Every row gives one point. Before rounding, the points of a table are all equally far from one centre. They may lie mostly on one side of it. Where is the centre, to within rounding?

Points, 5 rows:
[[-24  41]
 [-47  -1]
 [-46  29]
 [-36 -11]
 [-32  40]]
Centre: [-23  13]

Points (7 x 4):
[[-17   6  19 -34]
 [ 12  -4   8 -10]
 [-10 -19   5  34]
 [-29  30  40  11]
 [-60  12  26  -6]
 [-55   6  24  28]
 [-56   1  33   3]]
Centre: [-25   8   5   5]

Points (15 x 8):
[[-24 -11 -16   5   5 -17 -17  18]
 [-21  35  -5  27  19  -7   7   0]
 [-46  35   6 -11  24  17  23  -4]
 [-23  22  -1 -14 -14   6 -34  -9]
 [-45  31  -6 -29   9   2   5  21]
 [-53  36  16   9  20  -2 -13  -9]
 [-12  14 -20  26  21   9 -11  -3]
 [-16  29 -20 -21  29  25   9 -11]
 [-13   6 -21  17  19 -27   3 -25]
 [-60  -6  -6 -16  16 -31  -1 -16]
 [-47  25   7  20  -3  -2 -18   2]
 [-52  20  21  12   5  -6 -20   0]
 [-28  22 -15  -1  37  26   5   7]
 [-42  32  -1 -15  49 -12   4 -13]
 [-30  32  -7   6  43   9 -16   3]]
Centre: [-29  11  -4  -8  12  -3  -1  -9]

Points, 18 rows:
[[-31  22  25   4  -2  12  22  20  26  24  30]
 [-60   1   3  -1   8   2  25  27  18  22   5]
 [-18  34  18  -9   4 -18  33  18  45  -6  19]
 [-35  15  -2  31   1   7  19  34  23  17  17]
 [-14   2  20   1  -2 -14   7  17  41  24  29]
 [-37  28  23  18 -16  -9  24  22  13  10  16]
 [-21  37   0   2  22 -16   8  32  21   0   5]
 [-47  23   8   6  -6 -27  17  10  27  22  14]
 [-23  26  -3 -20  24 -10  29  33  25  -1 -11]
 [-15  12  36 -14 -13 -16  28   1  17  11  24]
 [-16  -9  29 -21  -3 -15   4  22  24  -1  17]
 [-29  -7  18   1  -9 -28   6  22  22 -22  18]
 [-29  25  17   6  13 -35  37  16  31   1  23]
 [-18  -3  31  -2  17  12  32  10  20  11 -10]
 [-34  16   3  10   1  21  36  34  35  15  -1]
 [-33  13   5  19  22 -17   7   6  37   4  33]
 [-18  -4  24  23  19 -14  11  21  31   4  12]
 [-29  24  -7   9  -5 -15  -4   7  46   8  14]]
Centre: [-21   6  -4  -3   1  -3  26  10  18   0  14]

Points, 18 rows:
[[ 46  19   1   9   7 -15 -42  19 -39 -18  41   5  -4 -50]
 [ 49   2 -13  56  23 -13  -3  46 -18 -24  13   3 -14 -39]
 [  9 -21 -18  41  18  -7  -6   9 -13 -60  41  -9  12 -53]
 [ 27  -7   1   0  29  13  -2  21  38 -40  26   7  37 -36]
 [ 20  32 -15  25  -5   1  -4   3  -4 -33  -4  24   3 -45]
 [ 44  22  -8  25 -12  -8 -17  18 -24 -49  46 -12  28 -32]
 [ 46 -10 -12  25   8  26 -36  46 -23 -43  18  16  -6 -23]
 [ 34   9  -8  27   8 -10 -27  23 -29 -45  -1  11  34 -44]
 [-16  -7  -8  46 -22   0 -33   4 -16 -10  15 -15  29 -43]
 [ 25  19 -35  18 -13  -2   2  24 -20 -31  20 -34  31 -24]
 [ 48  21   8  30 -13  -5   3  29 -15 -47  38  29  -6  -1]
 [  9  -2 -37  38   7  -9   0  21  -9 -29   2 -15  34 -51]
 [ 42  18 -38  11 -15 -18 -20  34 -25 -36  27   4  24 -40]
 [-27   3   8  25  -4  11 -31  43   9 -38  20  38  14  16]
 [ 11 -18  47  57   4  19 -20  49 -10 -42  50 -10   0 -15]
 [ 12   0 -12  52  36  -9 -35  12  -9 -40  16   9  20 -32]
 [-13  31   9   0  -2  32 -11  44 -22 -43 -11  14 -11 -22]
 [ -2   5  12  51 -27 -15 -21  22 -22 -16  -3  27  24  -6]]
Centre: [  2  -3   9  11   0 -11 -10  41  -2 -20  28  -1   0 -26]

Points, 26 rows:
[[ 13 -26  11 -16 -35  13  15   1  -4  -2   8  -4  31  19  11  29  14  19
    9   4]
 [  5   3  23 -10  11   0 -17  -3  19   5  11   8  34  22  39 -18  46 -30
  -18  23]
 [ 35 -25  29  -4 -15  -5  -7  17  20  39  -1   9  23  -2  20   2   1 -18
  -52  30]
 [ 19  -4  17 -22  16  46  13 -16  16  11   1 -23  14   4  21  14 -13   8
  -23  27]
 [ 51  -8  21 -13 -13   3 -33   0   2  26  21  -1  -5  -1  46  23  35 -24
  -24  15]
 [ -8   5  11  -2  16   7  20 -14  24  19  -9 -10  35   9  20  36  17  -2
  -19  37]
 [ 24   5  29  15   1 -15  11  16   6  -5  17   6  47 -25  16  24  -1 -10
  -29  10]
 [ 28 -17  12 -11 -24   0 -11   5  -6  25  11   8  50  25  14  21  47 -27
  -30   2]
 [ 26 -12  33  -5  -8  19  -6  23   5  14  17 -12  -2  24  17  26   5  -6
  -56 -22]
 [ 35 -16   7   9  18 -34  -3  -6 -24  13  18  10  24  -5  12  16  34   3
  -16  53]
 [ 18  34   3  19   2  13  17 -12  -3  21  -1  15  40  15  31   6  20 -33
  -14   7]
 [  6  17  18 -40 -12 -17  19   3  10  25  25   2  23   3  13  29  30   2
  -12  18]
 [ 13  11  28  -1   6 -24  12   5  14  -5   3 -29  33   3  38  -1  22   0
  -44  25]
 [ 20   2  33  24 -11  20  23 -17  11  14   6 -22 -17  26  18  17  32  -7
  -27  21]
 [ 10  12 -14 -23  11  -9   7  12 -24  11  17   2  39  -6  41  24  12 -13
  -16 -15]
 [ 27 -13  21   9 -30   4  -3   2   9 -21   5  15  43  15  20  11 -19  -3
  -27  21]
 [ 21   1  12 -24  28   8  33   5 -13   7  27  14  -5  -7  28  25  11 -30
  -11  20]
 [ 17   1  11  -9   3   8   0  19  13   1  21 -18  24   9  56  26  51 -10
   -8   5]
 [ 12  -8  -1  15  -3  25  31  30   9  26   2  -2  22  -3  15 -29  34  -8
   -7   9]
 [ 30   0   4  16  21  18  -3   3  22  12  38  20   1   9  14  15  -3 -38
   -8  23]
 [ 36  -7  16   2   8  31   6 -11   8  25 -25  15  29  34  17  11   6  -2
  -42   7]
 [ 10   6  10   5   8  16   4 -42 -27 -10  12   3   2  22  31  21  43 -14
  -25  10]
 [ 16  31  12 -10  -8  19  -6   8   8  17  13   5  19   8  23  29  16 -60
  -16  33]
 [ 44 -17  21   5   1  31  -2  35  14  35 -11  15  21   0  -3  19  11   6
  -12  -1]
 [ 21  -6  45 -19  22  -1  18  25  19 -10   4   3  13   7  33  19   0  -8
  -17  32]
 [ 21  13  13 -17  15  -3  19 -18   9   0  22  23   0   0   6  19  18  -4
  -20 -13]]
Centre: [ 12  -1  12   0  -1  10  -9  10 -14  14   8  -3  12   7  14   7  13  -5
 -19  21]

Points:
[[ 15   4 -34 -11 -25 -16  16  18 -20  -4  10  27 -19 -34 -12 -40  -7   8
   27  16  17  43  -7 -25]
 [-23 -14 -38  13 -30 -23  -2   3 -46 -21 -23  -1 -23 -35  -3 -37  -2 -29
   20  40   0  13  18 -12]
 [ 15  -3 -51 -15 -22  -4  -3 -15 -14   7   2  -2  -2   5 -17 -46  16  -3
   16   3 -27  37 -32  -5]
 [ 12   7 -24  -2  -1  18  18   2  -7  13 -14  22 -47 -18  23 -46 -22 -30
   23   0  28   5 -12  33]
 [-21 -12 -16  -2 -20  -1  -5  21   0  -5   0 -20 -19 -37  16 -51  -6 -52
   16   0 -10  36  19   1]
 [-16 -38 -21 -20  -1  -5  -8  11 -48  19  -2  17 -22   1  21 -18  -3   4
   33  27  43  23  15  -3]
 [ 12  -2 -21 -22 -28   2  14  19 -51  15  23  -1  20 -22  18 -18  17 -14
   26  28  -6   3  -8 -12]
 [-36 -15 -51 -37  16 -18 -17  -4 -12   5 -11  -1  -7  -8 -20 -36 -31  11
   30  -2  21  22 -20  15]
 [ 17 -30 -18  -9   5 -20  -7  -6   5  22  10 -22  -8 -33  -1 -22  24  13
   26  47 -11  39  -5 -12]
 [  7  18 -26  -5  12  12 -23  19 -10  -6  -4  25 -17 -36 -19 -60 -12 -21
    4  49 -13  29   3   5]
 [ 16  -8 -22   5 -39  21  11  -4   0   0   6  -5  -2 -39  -5   2 -12  -5
   58   3 -20  14  38   3]
 [-16 -11 -33   1 -23  44 -10  15   5   5  -3   7  -3  -5 -10 -44   3 -22
   60  31  -2  17   2  -6]
 [-17 -19 -16 -13  20  -5   2  -7 -14 -13   9 -11  -5 -10 -20 -58  -1   3
    6  15  52  25  13  15]
 [-23 -11   0 -28 -27   6 -12  -1 -14   7 -26  19 -24 -38   0 -18  -2  -7
   34 -36  11  -4 -12  23]
 [  2  10  19  -1  26   0 -27 -12 -18  53  -6 -10  24  -2  -9 -20  14 -18
   14  21  -8  28  -3   7]
 [ -5 -43   1   7  13   6   7 -12 -28  -9 -11  -4  33 -12  13 -20 -12  14
   12   2  26  34  43  19]
 [ 16 -12 -24  -5   1  21 -17   8 -29  20  16  18  19 -42   5 -21 -24   0
   11  25  10  24  17  44]
 [-14 -18  -2 -18  -6  30 -26  11  -5  15 -30  34 -16  16 -21 -51 -13  15
   38  14  10  13  10   3]
 [  9 -26  -2 -28  13  -7  32   2 -18  -9   2  -8   3 -37  -5 -34   7   8
   21  20  12  46 -18  30]
 [ 31   7 -15 -27 -31   0  -6  16 -21  11  -1  17 -24  -4 -32   2  19  -2
   25  30   1  18 -21   8]
 [-10 -36   1  -3  -9 -22  -6 -14  -8  28 -21 -24   4   5  -2 -49   3  15
  -29  -6   0  17 -23  -9]
 [-16 -10 -13  33  29  -2  -4  23 -27 -15 -14  24  -3 -21   5 -45  28  -6
   31   1  29  36  29  38]
 [ 20  -4 -30 -10  19   5 -19  17   7 -22 -44  13   9 -12  13 -18   2   0
   22 -18  34  40   3  22]
 [  3  -3 -32 -12   5   3  25 -20 -36  21 -17 -26  16   1 -14 -42  32  -2
   27  17 -14  18  29  17]
 [  4 -38 -42  -3 -15   8 -33  13 -15  -9  -7 -17 -17 -32  -5 -17 -38  22
    7 -21  14  48  10 -14]
 [ 24 -27  -6  19   6  -8 -17  10 -39  36 -16   8  -4 -23  -8 -18 -28 -31
   -1  19  -7  41 -38 -28]
 [  8  12 -45 -11 -11  -8  -1   4  -1  -1   1  10 -43 -43  13 -16  24 -15
   20  27  18  31   3 -26]
 [ 22 -19 -30 -28 -13 -30   1   2 -14  -3  15 -10 -11   1 -28   2  -6 -41
   20   9   8  22  17  20]
 [ 18 -20 -23 -16 -31 -14  24  26 -13  16   9  -2  16   3  12 -29   6   6
   14 -10  32  12  22  17]]
Centre: [ -8  -8 -17  16  18   2   4  17 -15   1  -6  -1 -14  -9  -3  -9  -8   3
  12   1 -12   2   0  -2]

Points (27 x 24):
[[ -6  -7 -27 -30 -29  -6  30  10   9   7 -28 -27   8  -4   6   6 -25  23
  -17  -3  -5  -2 -19  10]
 [-17   2 -26 -37 -36   1  17  15  -1  24  -3 -18  -5  14  13  30 -45  20
  -16  -5 -13   1 -11   4]
 [-18   6 -13 -32 -19  -6  15  25  33   6  14 -20  -1   3 -25  11 -45  32
    8  -2 -32   1  -9  -2]
 [-11   4 -27  -1 -23  -3  35  12  25  -6   3 -30  -4  -4   9   6 -44  17
    2 -17 -39   9 -24   2]
 [ -8  18 -41 -14 -31  21  20  12  -1  23   2  -5  12  -7  -2   2 -39  24
   -9  -8 -16 -23 -26   0]
 [-20  14 -28 -13 -29   9  12  24  -2  14 -18 -32  -3  -8  -7 -10 -31   8
  -26 -22 -29 -14 -11   3]
 [-33  14 -36 -15 -30  14  28  12  25  15   2 -20   3   2  -9  -6 -32  13
   -3 -24 -14   0 -26  -8]
 [  3   4 -24 -14 -37   8  42  24  35  12  -2 -24   5   6   3   5 -45   6
    2 -23 -23 -20 -12  -5]
 [  3  -8 -19 -18  -5  -1  10  15  32  13 -15 -22  14   2 -13  -4 -53   9
  -16 -14 -32  -2 -14 -17]
 [-26  22 -34  -7 -21   6  26  15  23  15  -2 -20   2   1  10  13 -60  21
   20 -13 -33  -4 -15  -8]
 [-17   5 -30 -34 -23  20  15  19  30   7  -8 -25  -4   4  10  -3 -56  14
    4 -12 -37  -5 -27  -6]
 [  1  -8 -21 -24  -6  -1  32  34  21  13   8  -8   3   9 -10  11 -36  18
   -4 -28 -19  -8 -15   4]
 [-19  -3 -15 -22 -34   3  19  10  19  14 -12 -24  12 -18  -4  13 -46  13
    0 -22 -25 -10 -22  -2]
 [ -9   0 -34 -22 -19  28  10  29  23  12 -11 -35  21   5   1  14 -35  28
   -3 -11 -21 -16  -7  -4]
 [-12  -5 -34 -23 -17   1  30  21  27  14   5 -12  17  21  -5  11 -36  15
  -21  -6 -19 -18 -18 -28]
 [ -7  -2 -14 -32 -26  -1  16   5  19   0  11 -17  13   7   6   9 -38   2
    0 -34  -7 -17 -27   0]
 [-24  -4 -43 -20 -13  15  17  24  14  17  -5 -17   4  13  -7   9 -57  23
  -13  -4 -16   2 -27   0]
 [-22   3 -22 -24 -10   0  19  17  22  14   2 -23   9   3  16  18 -49  22
  -17 -15 -29  12 -25  12]
 [-24  14 -27 -20 -25   9  33  -1  18   2  -2 -11  10  -9   6   9 -45  22
  -10 -23 -31   3  -8  -6]
 [-27   4 -19 -11 -28   1  23  15  16  21  -1 -16  16  12   7  15 -46   5
   -9  -4 -30   5 -33  11]
 [-23  14 -37  -6 -25   4  21  20  17  16  -9 -29  13  20   5  24 -40   7
    0 -10 -19  -9 -32   2]
 [-10  14 -20   2 -25  15  19  23  17  21  -3 -18  14 -12  10   8 -41   0
    1 -28 -12  -3 -34 -12]
 [-22  -3 -36 -16 -28   0   7  14   7  17 -13 -22  27   1 -12   7 -46  14
   -3  -5 -22   8  -7   6]
 [-11  13 -36 -18 -12   8  12  25  27  15   0 -31   8   8   0   0 -40  15
  -20 -31 -34  -5 -12  -7]
 [-25  -6 -29 -27 -12   3  27  14  23  10   2 -20   5  -1   0   6 -51  26
  -18 -20 -23  -2 -27  -4]
 [-13  11 -21 -16 -28  -2  20  31  35  -2  10 -38   1   1   6  11 -53  13
  -19 -27 -23  -7 -19  -8]
 [-16   5 -25 -28 -29  19  23  19  16  11  -1  -1   3   9   8  22 -38  28
  -14 -13 -13  -4 -30   1]]
Centre: [-14   6 -21  -9  -8   1   6  13  24   7   6 -14 -13  -7  12   3 -29   0
  -4  15  -6 -16   3  -1]

Points, 30 rows:
[[-21  -9   9   6  57 -14 -16  13  15 -16   1  -2 -30 -14   0  -8 -25  17
   -9 -13 -12 -13  18 -27]
 [-12  14  30  -2  33  -6 -17  -3  16 -18  35 -10 -17 -26  15 -24 -17  -1
    6 -14 -21  20  14 -31]
 [-30   4  17  15  30  -9 -26   3   6 -26  23   3  -4 -23   2 -11 -53  -8
   29 -14 -12 -18  18 -24]
 [ 14 -18  27  24  10  -1   1 -26  25 -25   1   2 -23  -9   2   2  -7 -17
    4 -12 -13 -27  37 -24]
 [ -8  12  18   9  54  -9 -22  -2  27   3  13   8 -29 -18  -4 -12   1  18
   -3 -27 -15   6  -6  -5]
 [-14  -6  22   4  37 -13   6  13  32   3  40 -15 -16   0   8 -12 -11  -8
    3 -39 -10 -21  11  -8]
 [-35  -8  24  17  43 -15 -11  21   9 -10   5  -5  -3   0   2  -8 -32  -1
   19  -9  -5 -39  17 -27]
 [-11  -9  13  39  32   0 -28   4  33 -11   6  14   3 -14   9   0 -32   4
    1 -31   0 -37  37  -9]
 [-40  11  24  21  33   0  13   3  10   8  14  -8 -13 -17  -5   2 -33  37
    8   2 -10  -7  13 -24]
 [-28   8  35   7  44 -12 -20  13  35 -11  11   2 -19 -10  12  12  -2  17
    0  -6 -19 -27  10 -15]
 [-38 -11  30  20  36  15 -20   7  24   2  22   5 -16  20  14 -10 -22  -3
   14   4  14 -18   7 -22]
 [-22   2  21  -7  33  17 -22  10  11 -12 -17  13 -34   7  -1  -5 -25   7
   11 -14 -13 -23  17 -11]
 [ -7  15  21   8  38  -2 -23  13  -3  -2 -13  -4 -20 -31   4  -9 -43 -17
   15 -18  -5 -14   9  -5]
 [-13   1  16  31  35   4 -34  -8  15 -10   5 -15 -21 -15  -5  -1 -10  15
   11   1  28   9   2 -32]
 [-18   3   8  18  40   5 -29  -9  14   7  -1   2 -31 -11  -2 -13 -33   1
   -5 -37 -21 -26  13   2]
 [-21   3  41  14  28  -2 -20  -2  18 -31  27  -4 -11   5   0 -14 -35   9
  -16  -6   0 -24  48 -20]
 [-34 -13  42  26  48   7 -12  -5  11 -24   9 -16 -13 -14 -10  -9 -12   2
    3  -9  -3  -8  22  -7]
 [  2  -8  51  11  33   4 -11  -8   9 -14  25 -13  -8 -22   1   2 -33   5
   35   0 -21 -11   4 -21]
 [ -5   1  20   0  -5 -12 -31   1  28 -17  11 -10 -19 -18   7 -33 -15   1
    9 -49 -15   4  29 -18]
 [-25  -9  25  21  11  25 -31  21  15 -12   6  -5 -13   4 -33 -18 -31   9
   -1 -26  -5  -9  17  -4]
 [-43 -13  20  44  31   3 -15   7   1 -24   0   2 -17 -10   1  -1 -25  -5
   -2 -17   4 -18  13  -8]
 [-19  10  52  11  33   3 -19  -7  11  21  25   2 -18 -13  21 -28 -28  14
    1 -12 -20 -33  13 -16]
 [-21  16  33  -8  15   0 -18   9  40  -8  30 -27 -33  -2  11 -15 -18  10
    6 -16  -2  -9  29 -17]
 [-17   2  13  16  45 -12 -18  -5  -3  -6  27  -9 -15 -12   9  17 -39  22
    0 -20  -8 -12  20  -5]
 [-13  12  44  42  46 -15   2 -18  13   8  25  -9   6 -16  -2 -16 -15   0
    6   1   0 -33  19 -12]
 [  1  -7  29  27  38  18  -4  12   9 -16   0 -12  -9 -14   4 -17 -16  11
   22 -13 -18 -11  28 -31]
 [-33   3   8  -5  30   9   1 -13  19 -28   7   8 -22 -15   8  -1 -31  32
   26 -16  -6 -20   4   0]
 [-21  -2  60  11  15 -17  -5 -22  -3  -7  36  -3   3 -12 -18 -34 -42 -13
   11 -19   8 -11   8  -9]
 [-11  20   5  39  14  -9 -25   5  25 -12  10 -15 -20   9 -15 -10 -17  18
   -5 -17  22  -2  34  -2]
 [-27   8  36  17  17   3 -21  15   6 -31   2   5 -10 -20   3  23  -4   9
   14  -7 -10 -12  13 -20]]
Centre: [ -6  -2  20   9   8 -10  -9  -6  22  -3  10   7  -2 -10  -2 -16 -23   6
  -1  -4   0 -10   5 -10]
